Each row is a point. Each copy is the shape, with its points in the same order, turned, moved and blurred by noise. Is it also mirrored, or only turned?
In the rows, 128 means zero.

Shape (6 x 2)
[[ 88 184]
 [139 148]
 [150  91]
 [ 93  93]
 [ 85 114]
 [129 156]]
Copy 1 (6 x 2)
[[ 58 104]
 [113 127]
 [165 105]
 [134  58]
 [114  66]
 [101 126]]
Copy 1 is: only turned
Copy 2 (6 x 2)
[[168 168]
 [114 137]
 [ 98  80]
 [155  77]
 [164  97]
 [125 144]]
Copy 2 is: mirrored
Copy 3 (6 x 2)
[[151 202]
 [141 136]
 [ 90 101]
 [ 72 158]
 [ 85 174]
 [148 153]]
Copy 3 is: only turned

Shape (6 x 3)
[[140 159 160]
 [131 116 129]
 [ 33 180 138]
 [104  99  82]
 [138 108 142]
 [121 129 173]]
Copy 1 (6 x 3)
[[152 125 170]
 [137 115 122]
 [233 180 119]
 [133 125  68]
 [143  92 134]
 [169 104 148]]
Copy 1 is: mirrored
Copy 2 (6 x 3)
[[154 111 177]
 [123 120 130]
 [ 55  80 219]
 [ 73 138 113]
 [134 110 125]
 [141  80 151]]
Copy 2 is: only turned
Copy 3 (6 x 3)
[[ 85 124 119]
 [133 129 144]
 [139 182  41]
 [187 127 138]
 [122 131 157]
 [ 96 158 134]]
Copy 3 is: mirrored

Shape (7 x 4)
[[ 83  83 102 119]
 [101  95  91 165]
 [162 158 174  78]
 [158 188 126 112]
 [ 83 119 125 160]
 [ 83  91 113 168]
 [ 89 139 122 116]]
Copy 1 (7 x 4)
[[142 168 155  71]
 [142 144 177  91]
 [148 162  36 150]
 [116 161  88 178]
 [118 118 147  93]
 [142 122 169  77]
 [103 163 115  97]]
Copy 1 is: mirrored
Copy 2 (7 x 4)
[[124  80  70 105]
 [ 92 103  61 131]
 [152 124 192 119]
 [ 97 115 176 153]
 [ 79 123  79 100]
 [ 91 120  47 107]
 [ 94  91 118 102]]
Copy 2 is: mirrored
Copy 3 (7 x 4)
[[166 119 124  57]
 [173 114  80  68]
 [119 150 148 180]
 [125 183  97 153]
 [128 109  96  71]
 [160  97  89  54]
 [128 144 118  87]]
Copy 3 is: only turned
Copy 4 (7 x 4)
[[141 150  69 115]
 [116 187  96 113]
 [157  72 183 116]
 [127 109 186 163]
 [ 91 148 102 107]
 [100 172  85  93]
 [115 113 105 132]]
Copy 4 is: mirrored

Shape (9 x 6)
[[142 134  81 106 151 113]
 [173 103 145 141  97 103]
 [ 78 178 158  85 102  89]
 [143 115 146 132  90 177]
 [ 83 161 198 127 111 122]
 [103 189  57 155 118 115]
 [126 136 147 143 132 148]
 [189 198 141  72 109  92]
 [143 125  33 156  92  95]]
Copy 1 (9 x 6)
[[108 140 162 123  90 122]
 [183 111 171 133 148 103]
 [108 141  71 101 164  81]
 [162 141 158 130 188 167]
 [138 138  74 154 182 117]
 [107  88  93 105  88 171]
 [141 143 127 162 148 152]
 [174 172 116  60 107  89]
 [114  56 173  85  87 148]]
Copy 1 is: mirrored
Copy 2 (9 x 6)
[[149  89 118 159 101 116]
 [ 71 123 153 138 124  83]
 [183 150 120  90 170  84]
 [ 79 149 120  97  94 124]
 [147 160 162  65 161 110]
 [190 166 130 183  90 126]
 [121 133 153 105 108 138]
 [159  97 137 104  92  21]
 [125 150 110 224  94 109]]
Copy 2 is: only turned

Shape (13 x 8)
[[ 62 123 169 224  97  98 153 132]
 [100 122 183 141 112 122 132 163]
 [ 81 127 117 117 132  88 175 159]
 [ 63 155 132  84 138 124 131 127]
 [126 155 120  96 148 198 149 170]
 [148  68 140  85 135  87 110 136]
 [149 140 130  87 107 110 150  71]
 [ 76 146 119 166 118 192 127 165]
 [219 129 154 173 100 121 109 105]
 [159 169 120  83 141 169 129 127]
 [ 75 151 133  85  29 150 122 165]
 [ 81 103 135 109 146  93 108  86]
 [ 95 140 128  96 147 199 171 137]]
Copy 1 (13 x 8)
[[162  50 114 159 186 191 188 102]
 [178  76 146 132 105 167 154 105]
 [137 117 128 122 109 127 203 154]
 [165 151 144 166 111 107 166 130]
 [106 158 202 114  89 128 141  85]
 [173 108 127  99  91 148 100 189]
 [174 124 118  87 156  83 114 138]
 [109 120 159 166 128 173 149  61]
 [146  45 159  77 158 129  59 113]
 [128 141 181 110 105  85 104 106]
 [160 128  77 150  71 120 147  51]
 [182 135 129 163 147 129 127 176]
 [133 186 182 116 120 145 157  86]]
Copy 1 is: mirrored
Copy 2 (13 x 8)
[[217 141 141 109  36 139  95  97]
 [180 136 120 137  94 142 159 107]
 [160 178 140 111 140 177 112 120]
 [146 128 176 156 153 182 136 101]
 [ 66 122 125 152 115 188 161 122]
 [155 153 137 126 166  89 171 160]
 [141  78 144 117 172 135 113 162]
 [107 140 146 169  46 167 128 100]
 [125  74  82  98 104  52 120 141]
 [ 73  89 126 143 147 152 146 122]
 [162 130 104 236 129 180 103 123]
 [171 130 201 126 148 117 136 122]
 [ 94 118 158 144 102 205 161 144]]
Copy 2 is: only turned
Copy 3 (13 x 8)
[[172 120 101 139 181 159 123  49]
 [147 100 117 154 147 106  99 121]
 [134  93 151 174 162 128 175 137]
 [ 69  97 117 162 155 105 155 146]
 [129 102  77 140  99  98 159 207]
 [121 143 199 151 156 112 100 184]
 [ 73 100 169 100 126 164 129 160]
 [143 133  39 158 131 128 143 145]
 [152 155 159  79  69 161  76 134]
 [ 90 113 117 113  80 115 144 194]
 [ 87  70  83 211 122 167  89 157]
 [ 75 144 156 131 190 121 129 135]
 [117  87  72 122 142 116 165 198]]
Copy 3 is: mirrored
Copy 4 (13 x 8)
[[135  63 190 132 134 147 162  45]
 [122 121 154 147 130 129 183 117]
 [139 105 116 170 177  83 135  98]
 [ 98 157 132 135 203  97 151  99]
 [136 150 126 109 186 129 125 188]
 [ 94 160  87 171  87  98 133 112]
 [104 139  77  81 132  70 137  96]
 [144 127 161 117 193 185 131 131]
 [156 144 128  65  38 121 122 115]
 [131 179 111  75 158  99 118 164]
 [157 162  81 125 194 157 214  97]
 [ 64 152 125 140 141 100 127  60]
 [102 123 117 105 204 131 129 169]]
Copy 4 is: only turned

Shape (13 x 9)
[[152 147 158 129 143 163 105  92 125]
 [145 101  98 135 114  85 187  98 121]
 [ 99 129  68 127 176 115 110 144 160]
 [170 162  85 115 136 177 152  66 153]
 [ 90 112 101 178  87 215 152 161  72]
 [107  91 108  71  85 104 101 174  51]
 [158 155 121 131 175 176 124 169 117]
 [138 129 149 118  93 121 133 159 138]
 [182  97 161 157  97  79  81 141 186]
 [143  72 223 121 151 113 125 183 152]
 [108 153 154 128 145 102 105 165 103]
 [148 148 105 129 162 185 118 124  89]
 [158 146  88  56  94 150 108  88 113]]
Copy 1 (13 x 9)
[[136 161  97 123 162 129 151  97 101]
 [151  73 148 157 145 172  99 142 134]
 [179 104  99  92  64 169 161 111 129]
 [158 116  95 170 155 163 145  43 105]
 [138  90 101 187  98  86 150 160  24]
 [171 178 137 150  65 147  67 192  94]
 [176 153  65 157 117 101 171 119 126]
 [124 141 146 145 104 109 127 144 140]
 [151 147 217  88 135 105 159 117 162]
 [114 175 156 121 137 120 188 208 167]
 [137 147  95  91 101 103 121 161 135]
 [185 144  62 150 138 121 149 112  84]
 [161 181 119 164 115 172  83  71  90]]
Copy 1 is: mirrored
Copy 2 (13 x 9)
[[102 145 145 142 123 116 134  70 119]
 [154 167 136 173 141 105 118 192 132]
 [ 93  84  93 141 178  98 129 156 125]
 [157 165  87 154 164  96 108  79 110]
 [ 82 165 132  93 125  88  29 114 203]
 [ 69 117 126 126  96 217  71 183 151]
 [ 72 115 116 190 134  95  97  78 142]
 [136 109 143 147  82 119 109 143 149]
 [158  61 203 150 104 111 116 146  92]
 [ 79  91 175 182  36  73 135 158 110]
 [ 72  99 147 157 115 147 145 132 168]
 [ 74 162 117 168 144 114  96  78 138]
 [149 150  94 134 133 180  96  98  97]]
Copy 2 is: only turned
Copy 3 (13 x 9)
[[ 83  90  85 127 121 119 159 106 134]
 [162 135 145 134 134  94 162 178 159]
 [ 90 173 137 165 110 170 123 143 136]
 [ 99 100 105 163 147 100 133 104 209]
 [182  96 157 188 108 114 132  51  85]
 [177 140 131  60  96 138  96 124  82]
 [126 137  75 151 117 168 169  73 149]
 [149 119 105 124 166 143 147 132  99]
 [114  62  92 121 163 190 169 199 112]
 [124 123 115  78 163 184 235 137  73]
 [122 154  74 118 114 141 156 129  80]
 [118 122 100 144  88 130 151  70 149]
 [107  97 102  88 135 109  80 109 180]]
Copy 3 is: only turned
Copy 4 (13 x 9)
[[ 89 142 127  98 106 174 149 101 119]
 [133 141 134 150 164  92 166 162  85]
 [100  82 203 132 163 156 123 150 149]
 [103 124 148  70 171 170 163 111  62]
 [ 87 144  92 134 146 169  23 164  81]
 [ 74 112 151 144  58  83  92 211 103]
 [103  99 170 146 106 195 113 102  93]
 [138 104 130 125  98 115 111 122 122]
 [121 110 147 143 112  68 138  45 165]
 [175 165 155 171  52 134 113  96 170]
 [105  83 131 153  82 152 125 144 146]
 [ 65 125 152 119 112 194 113 124  85]
 [ 78 113 166  58 107 108 146 152  69]]
Copy 4 is: mirrored
